Each wall is flat, endless, passes through zero and stands at right angles to its row. A trip goes straight from one point to another. List the walls that it crosses, first one first.

Walls:
(1): 26  15
(2): 2  -24
(3): -15  14
(4): 14  9
(5): -20  28
(6): 18  8
Trips:
9  -36 to -42  -38 -> 3
9  16 to 11  21 -> none
-11  3 to -22  21 -> none

Walls:
(1): 1  -10  -26  -6  -6  17  -12  -9  -3  -14  -9
(2): -15  -16  -28  -52  4  5  -3  24  15  -11  -4
(3): 8  -19  -27  -7  29  -19  -20  -14  7  -15  8
(4): 39  -16  -8  54  10  -35  -40  -3  -1  5  7
Trips:
-2  -16  -34  -11  39  16  14  -5  -14  4  -12 to 22  26  -23  -60  17  25  28  -15  9  37  21 -> none
10  18  -3  -34  -16  -9  6  21  -15  29  27 to -15  26  6  39  -21  33  -18  14  9  -9  -33 -> 2, 1, 4
-13  25  12  -10  5  9  31  -14  5  15  23 to 15  -11  8  18  -5  -6  -20  -12  -10  7  -58 -> 4, 1
12  4  -5  9  0  -13  3  13  17  7  -1 to -14  -30  29  -10  17  9  -11  12  2  -24  -7 -> 2, 4, 1
3  14  -10  2  -7  26  -7  -21  -22  -15  45 to -1  0  -5  6  -14  -16  -24  -35  -20  10  -18 -> 4
15  -14  -20  -3  14  -13  -3  0  7  -10  32 to -11  -14  20  27  -35  20  -26  -31  19  5  -18 -> 2, 3

Walls:
(1): 11  38  12  -9  -18  -23  5  -11  -11  -6  14  9  -47  10  -18  -14  3  -11  5  -41  14  8  9  10  3  36  -24  -16  -17  -9  -14  -3
(2): 9  13  16  3  20  7  23  -1  -23  25  -7  3  12  -18  -4  18  -11  -8  21  -7  -2  -34  5  -9  15  17  -3  12  14  37  -15  -16
(3): -5  -6  -26  -21  27  -13  12  30  4  51  13  35  0  11  -27  48  16  19  6  45  0  15  27  -3  25  -16  -18  -21  -20  17  37  10
(4): 5  -1  24  -22  24  -26  -27  3  -3  2  5  -9  25  6  6  23  20  32  -23  -17  -9  -18  4  -45  22  5  3  2  -23  -29  -16  -22
Trips:
0  -21  0  22  -8  8  11  -32  5  -9  5  -40  -16  -8  -16  -32  7  7  41  1  7  13  9  25  -13  7  -28  -3  12  -1  -6  23 to 9  0  9  19  -2  37  0  15  3  -10  25  -17  22  -36  -11  12  2  -38  -28  -6  13  41  -20  7  0  26  7  -5  -14  -19  -6  25 -> none
-20  -20  10  12  -9  5  30  4  -3  10  32  22  2  16  7  8  -8  6  -17  14  -10  35  -23  4  -20  -24  -18  -7  -21  -14  -6  -3 to 3  11  -37  -8  -5  0  1  -10  -5  -36  -13  9  7  16  -14  3  -21  41  -7  -6  14  18  -22  -8  -7  -2  30  -8  -2  38  -17  -27 -> 3
0  -2  28  -8  15  17  29  7  -18  41  15  38  -40  17  -6  7  12  -16  -40  21  -1  -11  -36  -28  8  -28  -17  24  21  9  11  -31 to -19  0  -6  -15  -21  1  -3  24  2  -50  -33  -5  16  9  -25  4  25  -3  -1  -26  3  29  2  -7  -25  -6  20  -17  23  23  9  -36 -> 4, 2, 3
-24  -45  4  16  13  4  -13  -47  7  15  3  -31  -1  -13  -24  0  33  -10  31  -15  -3  -2  -29  5  12  31  12  2  -5  22  -25  -27 to 23  -21  -13  18  -7  -7  11  -17  16  -15  -24  17  -4  -6  -14  18  5  -10  -6  18  2  37  18  -4  -8  -20  -14  -4  8  -16  -21  32 -> 4, 2, 3
-10  24  11  -18  -10  -11  15  -11  -46  -15  -13  3  -2  27  8  -8  -44  27  0  24  -2  9  4  -30  0  36  9  29  -15  -2  -2  -3 to 4  -6  3  -1  -3  9  36  33  -30  -10  -4  15  24  16  31  -14  15  -2  -4  10  -14  -18  -16  39  -8  37  -2  19  -23  6  -1  2 -> 4, 1

Walls:
(1): -20  2  -12  6  17  21  14  -2  26  38  19  15  -21  20  -33  38  -19  -16  -21  7  1  -12  8  26  28  1  4  5  1  7  12  -30  25  23  11  10  5  -28  -5  -19  -14  7  -4  -3  11  6  0  0
(2): -23  19  -3  -27  -5  -12  0  -26  -6  -8  -1  -22  8  -28  -2  -17  -18  25  10  -12  -26  -3  -15  -3  -4  29  1  16  -10  30  4  19  -24  16  -31  -7  -10  -24  -2  -8  11  17  18  -4  14  11  59  33
(3): 10  -11  28  25  -11  17  18  -17  -11  25  11  -21  54  -10  -7  -8  -7  1  1  17  -20  -8  -1  -30  5  -1  20  -20  5  -10  5  -7  -6  11  -27  -1  -15  -29  1  4  5  4  -4  -14  -4  -8  20  -4
(4): -34  -31  -3  5  -5  4  18  12  2  2  -9  4  7  -28  -10  -17  7  -21  -20  -25  -26  -54  23  3  -11  19  -10  12  22  0  18  -20  8  -23  7  -6  9  -17  5  16  6  -4  3  4  28  -19  -1  -4
Trips:
18  -10  -12  -6  -19  8  13  -3  -8  2  21  19  -7  -25  15  -3  -16  -8  7  3  -17  44  -6  12  27  8  -1  -18  13  -37  -35  -14  -12  25  -5  22  -1  -17  -15  14  -8  9  -5  -6  -3  4  -26  13 to -21  5  -2  2  -6  10  21  28  1  13  -9  -27  11  -3  35  -15  25  18  -23  -2  31  -25  28  -2  -14  11  -18  -2  -14  5  7  -23  5  17  -19  -30  28  0  4  14  -8  3  12  -5  -33  4  20  -7 -> 1, 4, 2
-8  10  25  5  15  -10  24  6  19  -16  38  -21  -2  -7  -22  14  15  -30  3  -3  15  -3  -26  17  3  -1  -14  -1  -13  2  2  30  -13  -12  3  -11  2  23  16  10  11  9  -2  -4  10  -17  -2  20 to 1  -11  32  10  -14  18  4  -28  22  4  3  9  9  -8  20  -24  -7  16  10  -9  33  4  19  24  3  -4  -2  8  -10  11  -17  -2  16  -30  10  -23  20  -5  -8  25  -3  17  -8  -39  11  21  3  -12 -> 4, 2, 3
0  4  11  -6  -19  -20  17  -3  13  3  -13  2  0  -25  4  -1  -10  -9  17  -20  -1  16  13  -28  7  -12  3  -14  -14  -12  -14  15  -1  20  -23  5  -31  15  -18  -22  18  -11  1  -8  -5  10  2  9 to 1  -5  -4  2  7  20  25  -11  3  0  -25  20  -5  -41  15  -11  -12  27  13  -30  -12  47  -9  7  4  8  -1  23  18  7  11  -14  -28  -8  3  23  1  6  -12  13  20  -7  0  -19  2  -15  -11  22 -> 3, 4
19  -29  21  -1  -12  -10  10  -53  12  15  11  22  20  -21  3  34  10  -41  -4  46  -9  -17  -12  9  -28  8  8  -21  -14  3  8  -1  -9  27  2  24  -5  17  5  18  -16  -17  18  -26  -26  -15  0  4 to -16  6  -21  -22  -25  -8  8  1  14  2  18  -6  -12  -12  18  -3  -19  6  5  -16  -9  19  -15  -17  1  -33  -10  -4  -11  16  24  15  0  -10  5  -21  -26  -7  -14  -11  -1  -8  18  -28  -16  -5  -7  25 -> 2, 1, 3
-13  8  28  42  1  7  12  6  2  4  13  -39  22  6  -4  -8  20  4  -18  -13  15  -22  24  -30  -19  -27  15  -27  7  -20  -11  -34  2  -17  5  -28  10  -1  2  15  -15  15  -21  -24  -10  8  12  -13 to 3  -25  -12  25  -11  -2  2  -3  -44  15  -8  -18  8  36  21  -10  -12  -11  6  -2  -29  -27  37  -31  18  -19  34  -19  4  -8  -33  -11  -30  24  9  -17  5  10  1  -29  -49  1  2  -3  18  -18  -8  -9 -> none
2  -19  2  -37  -30  17  -4  -15  -17  5  -10  5  -1  40  -23  -12  -2  -23  19  -11  -8  -21  -9  34  -36  -6  10  -19  23  -33  22  -8  -6  -6  -2  7  -9  3  -19  10  24  -22  51  15  -18  -12  30  -3 to -23  2  -4  -29  -26  7  27  23  -11  28  11  -49  -1  29  -20  26  -17  -4  13  2  22  13  29  -21  4  6  0  7  2  -26  -23  20  24  3  -12  -19  -30  -36  -25  29  38  -3  -44  -8  3  -11  21  -17 -> 1, 4
-14  17  21  -8  23  4  -4  -11  19  4  8  0  -10  -12  -17  42  12  -23  -8  -11  15  -17  6  -38  25  3  27  -9  -20  -2  -3  7  32  28  -19  7  4  8  41  -12  -18  -26  -28  -20  -3  -3  -36  -6 to -5  6  -4  19  -7  7  21  24  -2  -31  17  -3  -22  -2  26  -10  2  -14  -18  -6  9  11  -21  -4  -24  -32  -15  -15  20  1  19  -5  -9  11  5  -5  -22  12  -7  -5  -19  16  -26  37  -17  -14  -11  -35 -> 3, 1
